Each row is a point. Before rounding, the points of a table are all equally far from one centre. They may lie mostly on one side of it. Where is the centre, to within rounding?

Points (5 x 2)
20, 15
20, 12
5, 58
20, 32
4, 60
Centre: -28, 23

Points (14 x 8)
-30, -11, 47, -6, 32, 1, -10, -2
-31, -31, 41, -13, 11, -3, -15, 1
-37, -21, 25, -27, 10, -4, -25, 8
-30, -9, 60, -12, 32, 4, 2, 24
-11, 18, 23, -14, 4, 9, -8, -12
-16, -34, 31, -22, 24, 18, -4, -7
-21, -25, 40, -22, 23, -46, 25, 6
-53, -18, 31, -27, 20, -18, 8, -5
-13, -19, 29, -13, -16, -4, -3, -13
-8, -27, 48, -11, 19, 27, 18, 8
-17, -46, 32, -31, 16, 19, 15, 10
-16, -43, 18, -10, 29, -36, 27, 7
-33, -7, 45, -18, 31, -40, 25, 29
-34, -1, 46, -8, 30, 11, 17, -8
Centre: -14, -8, 19, -18, 15, -7, 15, 18

Points (23 x 18)
-14, 19, -1, -6, -43, -2, 4, -15, -38, -14, 37, 12, 28, -3, -9, 20, 25, -2
10, 5, 8, -6, -11, -15, 14, -29, -9, 5, 6, 24, 24, -17, -1, 52, 21, 13
1, 26, 8, 1, -23, -17, -5, 14, 5, 1, 3, 21, 18, 10, 19, 29, -2, 11
11, -28, -22, -1, -4, 16, 5, -18, -13, -51, 17, 0, -12, -4, -18, 14, 13, 5
3, -9, 29, 8, -12, 28, 27, -33, -18, -4, 49, 6, 36, 11, 9, 27, 21, -26
-29, 12, 1, 48, -18, 0, 13, 11, -45, -2, 4, 24, -1, 17, -21, 12, 3, -23
8, 15, -7, 20, -14, -20, -18, -8, -23, -3, -8, 38, 15, 19, -8, 29, 20, -5
1, 21, 17, -4, 12, -33, 0, -8, -33, -17, 40, -20, 22, -19, 7, 9, 1, 17
-13, 15, 15, 4, 9, -8, 37, -38, -23, 11, 17, 5, 4, 33, -6, -10, 32, 4
12, 9, 2, 12, -10, -15, 3, -43, -39, -18, 15, -4, 5, 29, 23, 34, 0, -4
-4, -2, 34, 12, -30, 23, 1, -13, -41, -22, 21, 11, -5, 8, 9, 41, 37, 5
-18, -3, 28, -10, 29, 21, 1, -45, -40, -5, 5, 37, -13, 16, -5, 9, 12, -5
11, 0, 17, 9, 0, -11, -11, -19, -42, -3, -11, 20, 37, 3, 3, 55, 27, -9
-8, -3, 14, 4, 5, -18, 10, -28, -51, 13, 15, 2, 20, 35, -19, 4, 8, 6
11, -9, -3, 1, -38, -2, -19, -8, -31, -40, 20, 17, 6, 5, 0, 31, -13, -30
5, 24, 13, 19, 14, 2, 29, -31, -33, 0, -2, -7, 17, 27, -18, 2, -12, 4
-17, 19, -11, 5, -27, 8, 2, -10, -60, -6, 5, 9, 16, 11, 1, 32, 34, -8
23, -14, -12, 16, -5, 0, 18, -38, 0, 8, 31, 18, 6, 9, -22, 30, 12, -23
-2, -9, 5, 0, -9, 20, 4, -58, -3, -6, -9, 13, 36, 2, 11, 10, 39, -2
7, 9, 8, 4, 2, -27, -1, -20, 10, -5, 8, 43, -4, 25, 21, 33, 4, -8
4, -26, 3, 1, 6, 4, -8, -8, -46, 1, 22, -18, 9, -27, -25, -13, 24, 15
-14, 9, 16, -16, 10, -32, 4, -6, -49, 5, 31, 21, 15, -14, -7, 1, 24, 20
12, -14, -12, 14, -18, -16, -20, -18, -20, -27, 26, -16, 4, -17, 8, -5, 10, 21
Centre: -9, -6, 15, 7, 3, -2, 11, -7, -17, -13, 6, 6, 7, -9, 5, 6, 12, -21

Points (29 x 24)
-27, -19, 12, -18, 29, -5, -33, -13, -18, 29, 11, 11, -23, -19, -20, -21, -16, -20, 12, 36, -17, -39, 21, -1
4, -31, -9, -28, 16, 2, -52, -3, -18, 22, -1, 27, 2, -10, -5, -25, -28, 16, 13, 48, -20, -47, 23, 8
-14, -24, 26, -21, 23, 2, -23, -5, -23, 5, -2, 43, -27, 16, -7, -18, -4, 22, 16, 26, -19, -41, 28, 14
23, -37, 12, 5, 24, -11, -40, -7, -16, 9, -13, 24, 20, -5, -20, -14, -19, 1, 29, 57, -25, -26, 24, 17
-17, -41, 22, -9, 33, 23, -17, -12, -24, 8, 4, 31, 26, 20, -16, 4, -10, -18, 20, 26, -20, -17, 31, 8
5, -28, 3, -10, 24, -3, -60, -9, -25, -4, -11, 38, -6, -1, -3, -10, -15, -9, 32, 55, -26, -5, 30, 6
7, -38, 11, -24, 39, -5, -35, 2, -30, 3, 24, 41, 4, -2, -16, -4, -4, 20, 7, 40, -18, -22, 27, 11
16, -51, 9, 17, 23, -12, -57, 23, -13, 17, 9, 10, -4, 0, 0, -10, -20, 23, 25, 43, -15, -48, 18, 20
-8, -24, 23, -11, -7, 2, -24, -26, -4, 6, 0, 16, 14, 2, -2, -27, -11, 2, 4, 60, -24, -21, 33, 18
-9, -31, 5, -21, 28, 4, -38, -26, -18, 18, 1, 9, 23, -9, -30, -3, -20, 17, 22, 42, -30, -8, 31, 8
-27, -29, -7, 1, 22, 25, -52, -19, -2, 10, -5, 48, -10, -1, -1, 0, -29, 5, 36, 49, -46, -25, 7, 17
-26, -4, 0, 7, 28, 5, -24, -16, -30, 6, 0, 7, 20, -27, -25, -33, -8, -5, 23, 36, -6, -38, 40, 12
-8, -35, 19, -13, 7, -24, -29, 4, -16, 27, 5, 15, 1, -12, -9, 5, -40, -7, 23, 42, -7, -44, 33, 5
-13, -16, 10, 7, 10, 15, -43, 16, 13, 21, -11, 31, 11, -11, -37, 4, -22, 11, 46, 41, -25, -57, 13, 9
-17, -16, -2, 12, 38, 1, -38, -13, -10, 3, -1, 7, -19, 18, -11, -17, -16, 24, 34, 54, -24, -43, 17, -7
-34, -28, 13, -1, 27, 5, -34, 15, -28, -11, 0, 41, 0, 5, -6, -30, -11, 24, 8, 49, -42, -38, 10, 21
-9, -35, 13, -28, 32, 15, -33, -10, -1, 7, -4, 42, -7, 8, -2, -2, -37, 8, 25, 44, -17, -13, 40, 7
-1, -17, 17, 1, 17, 30, -44, 15, -34, 4, -17, 11, 19, -13, 2, -9, -28, 14, 45, 56, -40, -44, 15, 0
-6, -27, 25, -13, 30, -3, -21, -8, -28, 25, -3, 39, -18, -11, 3, -19, -42, 23, 27, 50, -12, -22, 23, 1
-6, -34, 16, -3, 26, -7, -19, -8, 8, 18, 10, 52, -12, -21, -9, -23, -9, -1, 44, 41, -9, -40, -2, 6
-17, -26, 23, 10, 26, 2, -49, 6, -11, -16, 15, 26, 7, -4, -23, 3, -6, 4, 26, 49, -30, -54, 23, 6
-31, -12, 4, -17, 3, 13, -46, -15, -6, 12, -2, 17, 1, 7, -24, -26, -23, 23, 20, 43, -3, -52, 24, 10
-11, -52, 1, -8, 41, 12, -29, 10, -13, 11, -19, 16, 10, -21, 2, 3, -10, -6, 13, 55, -32, -40, 4, -4
11, -35, 8, -18, 35, 0, -35, -13, -15, 14, -10, 19, 36, -21, -7, 3, -33, 9, 39, 33, -29, -44, -10, 14
-3, -10, 13, -3, 40, 3, -52, -3, -30, 7, -20, 7, -2, -9, -7, -2, -30, 22, 29, 26, -27, -50, 41, 9
-13, -34, 37, 1, 28, 4, -35, -6, -23, 17, -19, 30, -6, -17, -15, -26, -24, 0, 17, 39, -26, -34, 35, 17
2, -38, 6, 9, 42, -1, -45, 4, -26, 11, -8, 32, 2, 14, 6, -21, -36, 21, 34, 50, -23, -27, 27, 10
-26, -28, 27, 4, 21, 2, -20, 8, -21, -6, -12, 23, 16, -15, -29, -9, -15, 21, 10, 37, -24, -37, 48, -1
-25, -21, -3, -24, 22, 10, -25, 14, -28, -2, 4, 21, -6, -11, -32, -21, -36, -5, 12, 60, -22, -23, 34, 21
Centre: -3, -8, 0, 14, 8, 16, -27, 12, -8, 0, 4, 14, -1, -10, 0, -4, -25, 6, 8, 9, -11, -8, -5, 11
